Each row of a before or after table is a point. The points were changed in one or more steps. Then noise was added and the rows were shuffled. The steps act on columns, c1 being the first. Name the steps. A step turns or swaps two columns, mirrors them in a line or flattens them onto one, adds a multiple of one to another, or multiplies or shifts one. Angles are multiples of 10 degrees, from the lower column toward the higher: turns from -170 to 170, lines from 10 to 170 but not 90. Use the fewest steps. Two steps may share a column if one is a turn and the other turns, adds or multiplies; they go together, in the order done. Otherwise the lowest column goes first.

Before, 9 rows:
[[ 6.6 -2.8  4.4]
 [-3.3  3.5 -1.3]
 [-5.5  3.9 -3.4]
 [ 9.3  3.6  1.1]
 [-1.5  6.8  1.3]
 [ 4.4  0.9 -0.1]
 [ 3.3 -2.8 -4.4]
 [-3.0 -3.7  3.2]
 [ 8.5  1.9 -4.1]]
After, 9 rows:
[[ 4.2  0.3 -0.9]
 [ 3.4  0.9 -0.4]
 [-3.0 -3.8  3.4]
 [ 9.6  1.3 -1.1]
 [-1.4  3.1 -3.0]
 [-5.5  3.7 -3.4]
 [ 7.1 -3.8  2.9]
 [ 8.6  3.3 -2.7]
 [-3.4  2.6 -2.3]]
Steps: flatten c2 and c3 onto the line at 140 degrees

Before:
[[  5.6  11.0  -3.4  -8.1  -1.5   8.5  -1.3   7.8]
 [ -3.3   0.4  -0.2   3.8  -3.1  -5.5  -0.1   0.7]
 [ -4.3   1.3   5.3  -4.8  -1.7  -3.2   2.9   2.7]
 [  2.7   0.6   1.5   4.9  -1.1   1.3   0.2  -1.2]
 [  0.0  -2.2  -0.1  -3.6  -1.7   0.3  -2.1   5.6]
 [  6.4   8.2  -5.7  -2.8   0.4   7.9  -6.1   5.2]
 [ -2.7  -4.5   0.0  -9.4 -10.4   3.2  -4.3   3.9]
 [  7.7   5.3  -4.5  -6.1   1.3   4.8  -5.8   9.0]
 [ -7.0  -2.7  -0.6  -5.1  -3.7   6.6  -1.9   6.4]
 [ -4.8  -0.4   1.6  -0.5   1.4  -3.5  -3.3  -4.9]
 [ -4.5   2.7   3.8  -2.7  -6.3  -1.1  -3.4   2.6]
 [ -3.1  -2.7   7.6  -1.9  -2.7  -1.5   0.3  -1.9]
 [  5.2   2.9  -9.6  -2.8  -0.9   3.8  -0.3   0.4]]
After, 13 rows:
[[ -3.1   1.9   7.8  -0.3  -2.8   2.8   2.2  -2.0]
 [  5.9  -4.6  -5.3   5.3   0.1 -10.0   3.7   5.4]
 [ -3.3  -2.4   0.0   0.8  -2.9   5.1  -4.1   0.6]
 [ -4.6  -0.7   1.4   3.1   1.4   3.6   0.8  -5.2]
 [  5.8  -7.2  -3.1  -0.5  -1.8 -12.1   7.7   7.3]
 [ -6.9   5.1  -0.2   1.5  -3.8  -5.0   5.7   6.2]
 [ -0.1   2.5   0.0   1.6  -1.8   0.1   3.7   5.8]
 [ -4.2  -3.0   3.7   2.9  -6.1   0.1   2.9   2.6]
 [  4.7  -1.4  -9.0   0.3  -0.6  -4.4   2.8   0.7]
 [ -2.4   5.3   0.3   2.4 -10.8  -1.8   9.6   4.3]
 [  3.1   0.2   1.0   0.7  -1.4  -1.8  -4.4  -1.1]
 [ -4.6  -2.3   5.4  -3.9  -1.5   2.4   4.1   2.7]
 [  8.4  -3.5  -4.1   4.4   1.0  -6.4   7.3   8.8]]
Steps: turn c2 and c6 by -160 degrees; mirror c4 and c7 in the line at 140 degrees
